Each row of a before or after table is a point. One or more steps were done to the points. Then noise was added and the rows were shuffled. The steps act on columns, c1 being the first. What was done? A step turns or swaps two columns, mirrors them in a line or flattens them onto one, adds a multiple of one to another, or multiplies or shifts one. Angles are multiples of 10 degrees, from the lower column toward the higher: turns from -170 to 170, lines from 10 to 170 but not 90. Use the fewest steps. Two steps may share a column if one is a turn and the other turns, adds or multiplies; they go together, in the order done. Otherwise the lowest column goes first.
In the rows, 128 means zero.

Before, 10 rows:
[[147 173]
 [143 148]
 [134  99]
 [135 105]
 [104 210]
 [ 71 192]
 [146 182]
 [204 104]
 [ 71  99]
 [175 134]]
After (10 x 2):
[[161 100]
 [129 110]
 [135 148]
 [123  99]
 [134 182]
 [117 214]
 [148 136]
 [103  95]
 [101 191]
 [138 176]]
Steps: multiply c1 by 0.4

Before, 9 rows:
[[145 111 166 124]
 [111 133 124 134]
 [157 202 151 119]
 [121 142 182 113]
 [107 120 185 197]
 [169 107 167 150]
 [143 109 185 134]
 [144 125 108 126]
 [107 135  57 249]]
After, 9 rows:
[[154 126 123 115]
 [100 139 153 187]
 [168 114 140 146]
 [160 109 143 156]
 [112 118 173 203]
 [ 85 207 125 127]
 [108 139 131 132]
 [108 139 134 147]
 [189 100 147 162]]
Steps: add -1 times c2 to c1; flatten c3 and c4 onto the line at 60 degrees

Before (13 x 8):
[[152 161 120 192 186 185 198  91]
 [171 103 130 152 145 119  53  99]
 [144 173 102 209 229 160 162 149]
 [137 146 105 112 137 112  80  80]
 [146 186 104 171 184 221 156 177]
 [146  84 150 112 131 104 149 180]
 [155 128 136 117 154  93  63  85]
 [125 172 121 133 165  58  44 124]
 [ 64  32 138 118 127 119 122 155]
 [106  40 142  74 190 122 118 162]
 [ 88  50 157 107 144 119 133 151]
 [136 139 157 153 152  83  25  99]
 [115  41  90 115 143  93 111 169]]
After:
[[117 104 189 145 127 141 126 226]
 [161 108 130 172 152 228 180 106]
 [108 168 106 170 229  83 123  99]
 [134 113 154  90 191 137 132 219]
 [121 145 128 114 165 238 151  85]
 [112 200 105  99 181  37 166 101]
 [128 113 105 206 186  38 110  82]
 [ 87 119 129 122 142 164 121 225]
 [143  89  89 189 145 184 180 136]
 [110  96 111 143 135 172 154  90]
 [154 147 120  89 133 133  99 195]
 [143  89 104 152 153 195 156 109]
 [140 110 178 127 145 130 120 208]]
Steps: turn c1 and c3 by -70 degrees; turn c2 and c8 by -60 degrees; add -1 times c2 to c4; turn c6 and c7 by 140 degrees

Before:
[[121 145  87 120 106 138 139 151 127 144 157]
 [132 153 202 131 135 125  68 179 130  66 120]
 [ 81 147 181 170  84 107  98  70 180 114 120]
 [147  76 140 137 161 142 104  82 123 119 146]
 [155 152 119 112 119 100 146 131 120  74 166]
 [ 82 146  81 180 153 185 169  91 128 115 172]
 [ 98  80 125  71 108 123  92 111 106  91 142]
 [142 109 124 144  95 145  53 117 120 103 120]
 [ 68 181 123 115 186  76 173  78 140 131 122]
 [101 128 158 100 146  80 165 103 185 122  78]
 [ 92 130 192  83  89 132  78  79 166 137 177]
 [ 70 155 183 151  78  70 165 109  81 120  95]
 [ 71  64 194 141 154  80  79 119 149 129 173]]
After (13 x 11):
[[133 155 193 129  92 122  82 142 131  53  96]
 [ 68  82 130 190  84 123 113 143 105 120 141]
 [159 103 120 126  49 140 102 158 121 125 122]
 [ 48 131 209 177  60 132 125 136 169 173 164]
 [ 18  73 191 115 105  76  71 139 147 136 149]
 [ 66 142 133 160 169  81 138 143 178 143  70]
 [173  75 149 135 137 151  86 159 122 166 144]
 [ 34 154 176  91  77 117 143 184 181 165 101]
 [  3 197 117 154 195  75 108 155 143 166 114]
 [ 14 172 172 114 127  65 195 152  83 133  78]
 [121 151  98 133 117 141 149  98 126 124 169]
 [178 153 129 155 134 105 157 163 113  94 154]
 [ 33 127  99  90 171 189 138 177 132 144 184]]
Steps: multiply c1 by 2; add -0.3 times c6 to c2; turn c3 and c11 by -20 degrees; turn c8 and c10 by -50 degrees; turn c4 and c8 by 160 degrees; turn c5 and c7 by -50 degrees

Before, 14 rows:
[[120 142 118 135 170 125 121 134 159 139  99 149 138 141]
 [104 138 124 145 131 135 119  95 131 148  92 100 139 152]
 [121 133 120 134 133 158 130 140 144 137 127 148 138 133]
 [116 107 121  94 138 127 138 107 121 142 154 116 141 121]
 [119 117 107 116 125 115 126 117 126 137 160 114 101 105]
 [118 119 132 109 122 119 165 105 138 150 151 119 109 110]
 [102 141 137 127 150 138 122 145 166 114 122 128 139 145]
 [107 127 135 122 119 104 131 106 120 147 160 135 130 117]
 [122  99 143 127 129 117 132 121 125 139 136 119 123  98]
 [114 163 133 121 157 141 124 161 142 144 110 129 141 130]
 [136 154 129 143 157 140 124 131 159 137 128 119 155 134]
 [121 126 139 145 148 129 130 106 112 146 121 105 121 168]
 [135 139 122 122 130 119 129 154 154 134 114 129 148 146]
 [134 127 135 103 123 121 136  99 117 120 142 129 115 109]]
After:
[[137 136 119 120 129 115 134 176 153 130 114 129 146 183]
 [107 152 136 123 117 123 129 106 121 160 161 131 130  94]
 [123 131 129 144 154 138 127  99 110 141 123 104 122 249]
 [114 132  95 121 151 140 130 173 145 133 110 129 141 134]
 [122 136 165 128 126 134 131 119 123 147 136 121 124  39]
 [102 131 112 126 149 141 127 158 165 111 121 130 138 180]
 [137 128  99 142 163 138 129 158 162 137 128 118 155 149]
 [117 116 148  98 127 122 136 120 118 154 152 114 142 107]
 [120 124 139 115 120 106 127  91 127 151 161 114 103  59]
 [122 133 114 134 171 120 124 144 161 125 100 150 139 168]
 [116 133 139 108 118 124 167  84 131 160 153 116 110  72]
 [135 136 131 105 116 131 134  87 117 127 143 129 117  71]
 [106 122 114 146 136 128 121 104 134 131  92 101 139 199]
 [120 101 111 133 135 135 134 151 142 138 125 149 138 142]]
Steps: turn c3 and c6 by 60 degrees; turn c2 and c3 by -70 degrees; add 0.3 times c4 to c5; turn c7 and c9 by -10 degrees; add 1 times c13 to c8; add 0.5 times c11 to c10; multiply c14 by 3

Before, 11 rows:
[[135 167 117 167 147 171 165  61 140  82  58 167 123 174 184 129 145 148
   88 138]
 [ 84  57  87 112 120 157 117  72  83 162 107 149 140 141 164 123  99 125
  172 141]
 [138 138 122 134 125 142 118 130 205 151 147 150 172 248  70 132 100 117
  110 161]
 [123 125  81  97 133 118 169  56 135  88 178 133 155 145 103 120 123 133
  133 154]
 [138 140 138  95 108 101 153  69  54 169 103 153 112 119 113 140  92 129
   88 170]
 [ 81 121  61 214 112  55 122 123 136 181  93  87 128 156 122  57 121  73
  102 106]
 [ 73 140 118 115 134 170  53 119 103 128 112 183 148 146 100 177 136  71
  158 136]
 [154 143  98 134 195 200 148  93 171 186  89 176 136 155 133 157 123 113
   72 195]
 [109 101 104 188  94 144 123  57 129 160  94 141 154 120 170 170 153  87
  117 160]
 [146 145 102 138 111 161  77 154 174  95 143  93   7 155  95 149 153  93
  125  96]
 [ 90 158 144 119 133 147 109 110  68 102 105 133  95 130  99 117 180  81
  125 168]]
After, 11 rows:
[[135 165 180 102  95 160 154 109 157 108  74 170 121 175 189  97  84 149
   88 171]
 [137 141 122  55 137 153 122 104 110 166 142 151 171 248  71 137 141 117
  109 130]
 [ 84  54 183 175 138 148 117  72 125 162 110 151 147 144 170 117 128 128
  173 106]
 [ 90 161 146 186 144 151 132 162 142 142 105 132  94 128 103 112  89  84
  125 172]
 [ 69 141 146 155 200 175 119 134 127 134 136 184 147 146 106 130 123  71
  156 131]
 [ 81 123 177  90 129  57 113 121 208 146  74  88 128 153 107  95 171  74
  101  72]
 [155 143 169  88 119 199 200 102 120 215 109 174 134 157 149 117 126 111
   72 126]
 [126 124 204 132  88 125 140  85  96 124 165 131 155 145 101 149 114 135
  135 175]
 [107 104 195 103 126 139  95 114 184 172 122 139 156 122 172 122  88  89
  118 123]
 [137 142 142 209  99 103 113  68 122 184 113 155 112 120 106 125 100 128
   90 122]
 [149 149 142  79 171 165  99 164 125  85 145  94   7 155 100 140 156  93
  125 133]]
Steps: turn c8 and c17 by -60 degrees; turn c3 and c17 by -140 degrees; turn c4 and c9 by 110 degrees; turn c5 and c7 by 80 degrees; turn c6 and c15 by 10 degrees; turn c10 and c20 by -50 degrees; flatten c11 and c16 onto the line at 30 degrees

Before, 11 rows:
[[158 159 164 162 112 182 149 135  36 140  88 126  80 142 151 104 145 131
   61  73  80  79 196 189 127  64 107 178  34 178 143 103]
 [122 150 125 136 178 118  79 172  98 182 155 121  80 106 173 105  50 210
   67 132 200 158  86 138  93 164 110 182 113 190 160  67]
 [119 133  67 187 197 129 101 113  56  98  94 100 144  84 200 210 129 104
  175 126 189 124 109  86 195  97  99 203 110 110 173  71]
 [ 98 134 121 182 149 128 118 172  73 137 133 119 121 150  97 213 120 184
  116  87 175 194 195 114  96 124 178 161 114 169 176 167]
 [ 70  91 152 107 179 102  78  93   7 188 121 110 112 118 160 193  72 124
  172 137  80 100 144 114 138 107 181 124 142 155 110 160]
 [ 59 108 106 146 191 117 129 106   9 140  88 147 149 136 133 167 133 143
  145  94 160 177 171 171 103 123 148  97  95 177 118  87]
 [175  94 170 127 134 128  32 141  39  84  69  66 152 103 133 202 118 119
   75  58 129 160 105 162 204  78 140 151 137 154 168 141]
 [105 193 149 144 165 178 117 159  78  89 137 177 175 109 136  85  52 127
  137 148 124 188  91 111 196  87 157 153  59 207 101  88]
 [153 144 137 104  73 212 128  93 134 144  77 150 124 142 108 115 132 110
  139 177 141 153 151 138  95 129 194 109 130 180  82  82]
 [130 174  87  97 141 106  59 173  94 118 110  65 158  45 187 108  37 146
  133 125 126 113 153 185 145 132 178 207 143 194  98 124]
 [ 90 113 106 185 110 201  85  84 110  94  97 143 187 124 174 122  47 107
  166 174 116 152 193  81  81 172 100 148 127 110 194  91]]
After, 11 rows:
[[129 172 183  96 148 106  60 175  94 117 111  64 152  45 185 108  36 145
  132 144 126 156 126  86 117 127 178 208 141 193  98 125]
 [ 99 133 114 180 101 128 119 172  72 138 134 117 149 151  96 214 121 184
  117  92 175 153 220 121 102 125 179 162 114 188 176 169]
 [157 159 189 162 125 181 152 137  37 139 114 127 126 142 152 104 145 130
   59  54  80 213 120 164 143  54 108 177  34 205 144 103]
 [119 132  88 186 205 128 101 113  54  97 106 100 143  82 202 212 129 105
  175 137 189 113 113  65  72  89  99 203 111 110 172  73]
 [ 88 113  81 185  80 200  84  84 109  95  84 144 145 124 174 121  47 107
  165 202 115 173 182 105 139 159  99 146 127  87 193  93]
 [107 192 112 145 201 178 119 160  76  89 152 174 154 110 136  85  51 129
  137 173 123  67 162 149 104  93 157 154  56 195 100  89]
 [ 58 108 170 146 113 118 128 107   7 142  93 147 166 136 133 167 133 143
  145 113 159 141 192 105  62 108 150  95  94 192 117  86]
 [123 151 139 137 102 118  79 175  99 181 142 120  89 105 173 105  50 210
   67 101 199  76 134 124  73 171 111 183 113 188 160  66]
 [174  93 163 127 205 130  32 140  38  84  88  65 192 102 135 203 118 118
   75  90 129  91 145 169 137  61 140 150 137 188 167 140]
 [ 70  91 116 107 147 101  80  93   8 187 131 108 110 118 160 193  72 125
  171 125  77 156 112 151  80 106 180 123 143 151 111 160]
 [153 142 139 104  84 212 128  91 132 143  78 148  93 142 108 115 130 109
  139 163 140 136 162 136 175 111 193 108 128 154  83  81]]
Steps: swap c3 and c24; turn c5 and c25 by -80 degrees; turn c11 and c26 by 20 degrees; add -0.5 times c20 to c30; turn c13 and c20 by 40 degrees; mirror c22 and c23 in the line at 60 degrees

Before:
[[124 122 131 136 120 116 121 139 139 128 149 111 154 105 138 126 157 144
  128 129 135 115 127 147 160 119 138 116 135 122 116 126 128 146 114 143
  117 130 128 117 124 109 110 129 134 128 139 176 121 119 163 111 111 103
  166 129 131 144 185 135 132 137 141 145]
 [112 138 117 109 128 142 202 123 132 141 119 115 126 104  97 136 126 133
  117 134 127 127 170 144 116 174 133 154 128 128 188 134 137 137 121 144
  121 135 115 181 142 118 112 129 110 107 123 119 144 109 136 148 115 106
  100 149 133 110 124 142 129 144 141 126]
 [113 111  95 126 124 120 115 143 172 114 127 124 133 146 121 129 141 155
  115 125 144 113 144 118 112 132 104 119 132 129 122 147 149 113 119 148
  116 119 135 125 143 137 127 141 122 127 145 123 131 110 113 142 126 120
  127 150 145 139 140  97 131 124 132 122]
 [125 141 130 133 125 137 119 132 130 138 188 111 127  98 124 116 136 133
  124 137 140 115 126 121 145 127 140 124 147 118 132 135 120 127 106 126
  114 132 126 133 127 138 112 138 109 116 141 116 122 123 105 159 110 101
  126 143 118 144 143 133 129 135 118 119]
 [120 142 129 112 121 133 119 124 141 123 115 111 134 114 139 127 143 148
  125 127 147 109 135 141 114 127 138 116 151 118 145 145 124 134 154 116
  125 134 148 168 135 133 109 136 141 121 136 132 126 150 121 143 121 115
   99 145 145 141 128 145 122 144 125 184]
 [126 132 132 136 125 165 140 128 127 151 115 110 132 103 141 132  98 149
  140 129 128 111 172 115 117 135 125 115 121 130 115 138 146 135 109 146
  115 129 146 122  72 148 112 122 141 108 106 117 137 132 106 132 127 111
   95 133 128 137 124 117 124 128 127 118]
 [129 122 131 132 128 130 126 126 137 111 115 111 129 100 140 117 142 132
  121 136 134 123 155 117 126 122 141 116 150 132 124 126 136 127 116 141
  118 133 142 134 140 120 108 145 107 123 115 119 122 124 101 136 117 120
  106 148 138 127 124  89 121 126 128 120]
 [116 139 128 131 130 131 127 143 129 146 120 118 125 127 140 126 119 154
  123 135 156 107 143 116 113 116 135 136 150 122 127 128 123 144 207 119
  120 170 150 111 131 138 114 117 142 117 145 118 122 113 137 141 175 102
  125 140 127 100 155 123 119 102 122 123]
 [114 151 124 117 127 115 137 139 129 134 132 128 132 127 124 143 148 132
  134 118 145 144 126 119 129 123 138 168 140 128 127 138 121 144 133 142
  121 124 149 117  94 136 143 141 141 126 138 121 129 151  99 134 141 103
  122 138 147  57 121 142 123 127 137 122]
 [117 151  97 137 134 130 116 124 142 113 115 132 125 110 121 144 114 200
  114 107 139 125 136 138 120 142 117 116 145 132 131 133 127 143 163 136
  116 138 146 113 106 144 115 118 108 123 134 145 129 116 132 148 141 148
  115 146 135 144 139 140 134 131 116 123]
 [110 143 121 127 148 110 118 126 125 133 116 140 118  98 117 126 153 132
  133 110 138 124 162 117 121 165 141 112 129 128 129 138 125 144 109 114
  118 123 145 118 124 127 111 116 141 106 140 147 135 175  95 149 113 126
  136 150 147 143 130 138 135 139 125 144]
 [122 147 126 136 126 120 119 108 155 122 133 192 118  97 111 155 146 139
  126 114 155 107 127 131 136 146 128 112 130 133 128 132 121 139 127 119
  148 119 122 118 134 143 148 119 141 118 129 117 134 110  97 150 119 106
  117 144 138 135 136 139 169 137 127 114]
 [144 143 121 136 128 148 118 105 163 137 134 113 120 109 132 121 157 145
  142 117 125 117 133 129 115 121 139 114 132 122 123 149 120 129 112 144
  121 119 145 137 142 133 179 118 133 126 124 124 126 117 106 158 129 214
  114 121 146 122 135 132 142 133  40 118]
 [115  95 105 111 130 119 121 116 132 127 126 119 123 123 132 126 133 139
  120 128 127 123 138 135 121 115 115 137 121 128 129 126 128  67 124 147
  145 132 128 133  93 118 127 146 135  76 135 130 121 113  99 134 135 114
  154 126 113  64 124 139 125 107 138 157]]
After (14 x 64):
[[129 121 135 132 127 130 126 125 137 113 114 112 129 100 140 116 141 131
  121 135 134 122 157 117 127 122 141 114 151 132 130 125 135 127 116 141
  118 133 141 132 139 119 108 146  88 122 114 106 121 125 100 134 117 120
  107 147 138 127 124  89  61 125 126 120]
 [126 141 126 132 124 137 120 133 128 138 187 110 127  98 125 115 137 134
  124 137 139 113 127 122 146 126 141 125 146 119 135 136 120 127 105 125
  114 133 126 135 126 138 112 137  88 116 140  98 127 123 105 159 110 101
  125 145 118 144 143 133  69 135 118 120]
 [144 142 124 135 127 147 118 104 161 137 135 114 121 107 132 120 158 145
  142 116 125 118 133 129 115 121 140 115 132 121 113 150 120 130 115 144
  121 119 145 137 143 132 179 118 113 125 125 116 125 117 106 158 128 214
  114 122 146 122 135 131  84 133  40 117]
 [115  94 104 111 129 118 122 116 131 127 125 118 123 122 132 126 132 137
  120 129 127 122 138 135 121 115 116 138 119 129  89 126 129  65 125 146
  145 133 128 132  94 117 128 145 115  75 133 135 102 113  98 134 136 114
  155 126 113  65 126 139  64 107 137 157]
 [117 151  94 136 134 132 115 124 142 112 115 130 126 110 123 143 114 200
  114 105 139 124 137 137 120 141 117 116 145 131  75 132 128 143 164 136
  115 137 145 114 106 144 116 119  88 123 133 170 133 116 131 149 141 148
  115 145 135 144 138 141  73 130 115 122]
 [126 132 144 137 125 165 141 128 126 152 115 109 132 103 140 133  97 149
  141 130 128 110 173 114 117 135 125 115 121 131 127 139 146 135 111 146
  115 131 146 122  73 149 112 121 121 108 106 100 139 132 106 131 127 112
   94 133 128 137 124 116  65 128 126 118]
 [116 139 129 131 131 132 126 145 130 146 121 118 125 126 140 126 119 155
  123 135 155 107 143 115 114 116 134 137 151 122 128 129 122 144 208 119
  121 171 150 111 133 138 115 117 122 116 145 102 113 112 137 142 174 102
  125 140 127 100 155 123  60 102 122 123]
 [114 112 100 126 124 119 115 143 171 112 128 124 133 146 122 131 141 155
  115 126 144 113 144 117 111 132 103 119 132 130  68 147 150 113 119 148
  115 120 136 124 142 136 126 141 102 126 146 115 136 110 112 143 127 121
  127 149 145 139 140  98  72 124 131 122]
 [114 151 126 116 128 114 137 140 128 133 132 128 131 128 124 142 147 130
  134 119 146 143 126 118 129 123 138 168 140 127 121 137 122 144 134 143
  122 124 149 118  94 136 144 141 121 126 138 112 108 151  99 134 141 104
  122 138 148  58 120 141  64 126 137 123]
 [124 121 142 136 119 117 121 139 139 128 149 111 155 105 138 125 156 144
  128 128 134 115 128 146 161 120 137 116 134 120 127 126 127 146 115 143
  117 130 128 116 124 110 109 129 113 128 138 249 125 120 162 111 112 103
  165 129 133 144 186 135  71 137 141 144]
 [121 143 114 111 121 133 121 125 141 122 115 111 135 113 140 127 143 148
  124 129 147 109 135 141 113 128 139 117 151 117 140 146 123 134 155 115
  125 132 149 168 135 134 109 137 122 122 136 138 129 150 120 142 120 114
   99 145 145 142 128 144  62 144 126 183]
 [111 140  65 108 129 142 201 123 133 141 119 116 125 103  99 135 126 134
  117 133 127 126 171 144 116 174 132 156 126 128 139 132 137 136 121 143
  121 134 115 182 142 120 113 129  91 107 123 105 139 110 136 149 116 106
  101 149 134 110 123 143  67 145 140 125]
 [110 143 119 128 147 109 119 126 126 134 116 140 118  98 116 126 153 131
  133 111 137 124 163 117 121 165 141 111 129 129 116 138 125 144 109 114
  117 122 144 118 125 127 111 115 121 105 141 175 138 174  96 148 113 125
  136 150 147 142 131 138  76 140 125 144]
 [122 147 127 137 125 118 120 109 154 122 133 192 118  97 110 156 145 139
  126 114 155 107 127 130 136 146 128 113 130 132 124 131 121 140 127 118
  149 119 122 118 136 143 147 118 121 118 129 101 135 111  98 149 118 106
  116 144 138 136 136 140 108 138 127 114]]
Steps: multiply c3 by 2; turn c3 and c31 by 60 degrees; shift c45 by -20; multiply c48 by 2.5; add 0.3 times c58 to c49; shift c61 by -60

Before (12 x 64):
[[ 85  74 154 139 110 182  76 160 152 148 111 140 107 143 158 156  54  59
  102 142 167 185 115  74  92  91 115 108  68 134  98 131 102 144  62  76
  127 162 153  96  73 145  81 193  84 170 100 147 103 168 114 152 130 103
  128 141  82  64  69 186  98 138  99  78]
 [166  73  65 106  85 103 106 133 101  76  75 182 127 249 174 113  55 163
  121 127 101 160 153  73 119 103 137 131 127  84 121 100 116 140 166 185
   38 144  57 138 152 112 122 146 169 190 137  81 161 154 106 180 126  71
   57  93 137 169 131 178 109  73  94  47]
 [102 188 171  83 111 107 143  66  64 111 122  76 122 150  97 104 111 147
   78  34 126  90 128 103  68  80 124 126 177  82 117 161 104 164 122 151
  163 132 145 177  63  91 204 126 128  82 156 141 179 161 207 203  91  83
   86 175 172  86 194 146 197  81 121 144]
 [132 100 126 123  59 147  87 114 122 157 159 184 180 174 107 173 164 188
  150  88  81 120 115  84 141 132 182 205 156 176 119 157 124  52 120 115
   76 133 171 171  75 198  96 115 134 192  79  94 177 130 106 132 103 124
  187  75 115 159 119 173 129 154 153 107]
 [141 112  81 129  83 100 101  46 186  83 149  70 137 227  88 111  68 162
  114  69  89 104  54  84  61 134 227 158 159 122 125  95 202 143  62  98
  152  84 179 185  94  75 143 123 130  82 183  32 195  73  88 192 168 120
  148  74  94 173 113 162 213  46 112 162]
 [116  75  78 188  93 132  82 158  84 133 154  67 158 157 146  87 133 169
   65 144 170 155 136  82 145 186 108 156 171 120  82 144 174  51 127 180
   73 148  94 113 143 190  74 171 163 143  80 151  85  89 190 148 164 177
   99 175 128 143  73  68 168 141 140  72]
 [ 78 171 160 187 142 202 166 119 114  64  93 162 172 171 179 150 150  74
  158  99 152 136 137 165 104 170 113 175 122 188  78 118 149 149 136 120
  122  94 144 188  74  79 133 108 132 104 173 114 180 140 182 165  91 156
  161  78 134 164 158  71 164  91  89 135]
 [160 172 175 165 150 177 154 162 174 161  67 136 107 182 197  97 148  98
  141  95  51 180  65  56 138 134 139 174 101 178 126 207 127 156 133  90
   72 115 166 111  77 121 103  98  81 125 142  76  88  78 190  81 127  87
  170  74  54 130 153 119 208  71 125 164]
 [ 85  88  78  83 120 101 140 120  63 102  60  65  75 132 182 101  60 160
   95  33  71 102 140  77 104 141 119 124  89 190 130 181 128  80 145 150
  165 184 148  65 175 154 117 110 129 155 128  87 167 155 200  99 127  50
  109 150  66  56 126 168 117  78 181 164]
 [150 142  77 118 177 176 189  66 142 113 153 178 145 123 154 100  81  88
  148  31 109 121 100 107 115  72 132 157 120 113  61 128 135 172 117 162
  162 100 160 105 155 198 197 125 129 145 171 133 178 157 162  81 113 122
  119 202  70 161 190  85 217 173 109  46]
 [ 85 196  73  90 131 200  95  63  97 128  93 113 125 165 100 128  56 182
  166 119 130 182 107 103 119 178 101 133 184 166 121  83  97  80  82  69
  149 120  99  94  80 172  97 197 141 144 114 109 138  62 190 135 194 129
  164 111 107  60 143  84 150 150  97 153]
 [122 115 133 180 151 132 160 147  58  63 164 106 173 123 125  79  69 137
   97  44 149 149 153 178  75 137 138 144  72 105 100  79  95  58  64 120
   70  76 106 127 109 162 124 143 190 114 133  60 184 147 141 201 132 172
  182 144 170 157 131 130 132 161 133  56]]
After (12 x 64):
[[165 175 185 158 145 176 154 162 174 162  78 112 109 174 195  92 146 104
  142 112  49 180  61 137 167 136 136 174 102 174 122 208 128 158 140 213
   75 134 167 114 135 120 101  93  80 123 144  80  59  82 186  83 129  88
  166  77 188 135 149 120 211  66 122 167]
 [ 84  89  94  85 119  99 138 120  63 104  52  63  79 136 183 103  57 162
   98 206  69 105 142 202 186 139 122 123  86 189 129 180 121  76 150 150
  162  99 146  62  59 150 119 111 129 158 128  89 110 153 202  96 131  47
  102 147 129  56 129 172 127  75 176 159]
 [116  73  78 183  91 138  87 161  82 130 151  67 163 159 146  90 132 166
   59  84 173 154 139 165 114 183 109 152 172 121  85 148 174  49 118 150
   71  68  93 113 109 187  74 171 157 141  88 145 131  85 191 150 169 176
  104 176 110 135  79  66 173 140 135  73]
 [152 143  74 121 184 175 186  67 147 114 144 162 145 121 152 100  80  89
  150 223 109 125 100 116 180  67 132 153 116 110  63 126 140 172 113 144
  166  80 159 109  68 202 201 127 129 142 172 128  92 163 161  80 113 118
  125 206 175 160 189  84 219 174 106  42]
 [171  75  76 106  82 104 108 141 100  77  68 190 127 249 177 115  57 163
  120 155 106 156 156 166 130  98 134 133 124  82 120 103 119 144 167 153
   38  55  53 141 117 113 122 146 169 192 136  79 156 154 108 180 125  70
   59  96 137 163 128 178 108  70  96  45]
 [ 80 196  87  91 129 195  94  62 101 128  87 113 121 168 102 128  56 184
  166 133 128 184 106 131 151 184  98 136 184 164 119  80  99  76  81 172
  146 171  99  89 157 176 100 196 141 151 114 107  97  70 186 139 195 127
  162 109 136  63 142  84 148 150  96 151]
 [101 189 175  79 108 112 142  72  67 120 125 107 122 151  97 104 117 154
   82 216 121  92 129 138 149  77 122 123 178  81 125 163 104 169 122 138
  165 100 146 182 140  90 204 126 122  82 156 140  44 165 209 195  86  83
   81 178  43  85 184 141 201  86 121 146]
 [ 77 171 168 195 140 200 163 114 111  63 103 162 170 171 181 147 150  75
  159 190 150 139 140  88 142 162 116 176 125 188  76 120 152 143 136 109
  119 144 140 189 171  83 130 106 135  95 170 113  95 142 182 159  91 149
  158  79 122 162 158  74 165  90  90 132]
 [143 109  77 131  90 105 101  46 188  80 141  86 139 221  82 116  70 162
  109 216  82 105  54 106 204 133 229 156 159 122 131  92 197 140  56 191
  144 142 180 182 140  78 141 119 135  78 184  35  91  67  95 196 166 123
  147  70  97 172 113 159 212  38 106 170]
 [118 112 124 184 154 138 163 148  54  67 164 125 164 124 122  82  70 139
  102 220 152 144 151  63 146 136 131 147  72 103  98  83  91  55  63 100
   67 146 116 128 116 165 123 146 189 108 129  60  78 149 139 204 131 171
  181 147  65 148 131 129 134 162 129  55]
 [ 87  81 156 140 112 179  73 163 158 147 117 134 108 147 155 155  62  59
   96 104 169 185 112 175 186  95 115 111  76 126  99 133  99 145  67 183
  131 165 151  92 174 146  84 192  79 168 103 144  94 166 114 155 127 108
  131 142 142  66  72 184  94 145  97  76]
 [131  93 117 126  62 145  85 111 116 160 157 171 180 173 107 173 167 188
  154 194  82 124 122 148 124 135 187 209 155 179 123 155 121  52 120 173
   80 127 169 173 158 202  91 117 133 193  80  91  86 131 107 129 106 119
  181  75 171 160 117 169 129 153 156 109]]
Steps: turn c3 and c11 by 10 degrees; turn c25 and c57 by 140 degrees; turn c12 and c57 by 20 degrees; turn c20 and c49 by -120 degrees; turn c41 and c49 by 140 degrees; turn c24 and c38 by -110 degrees; turn c36 and c38 by -110 degrees
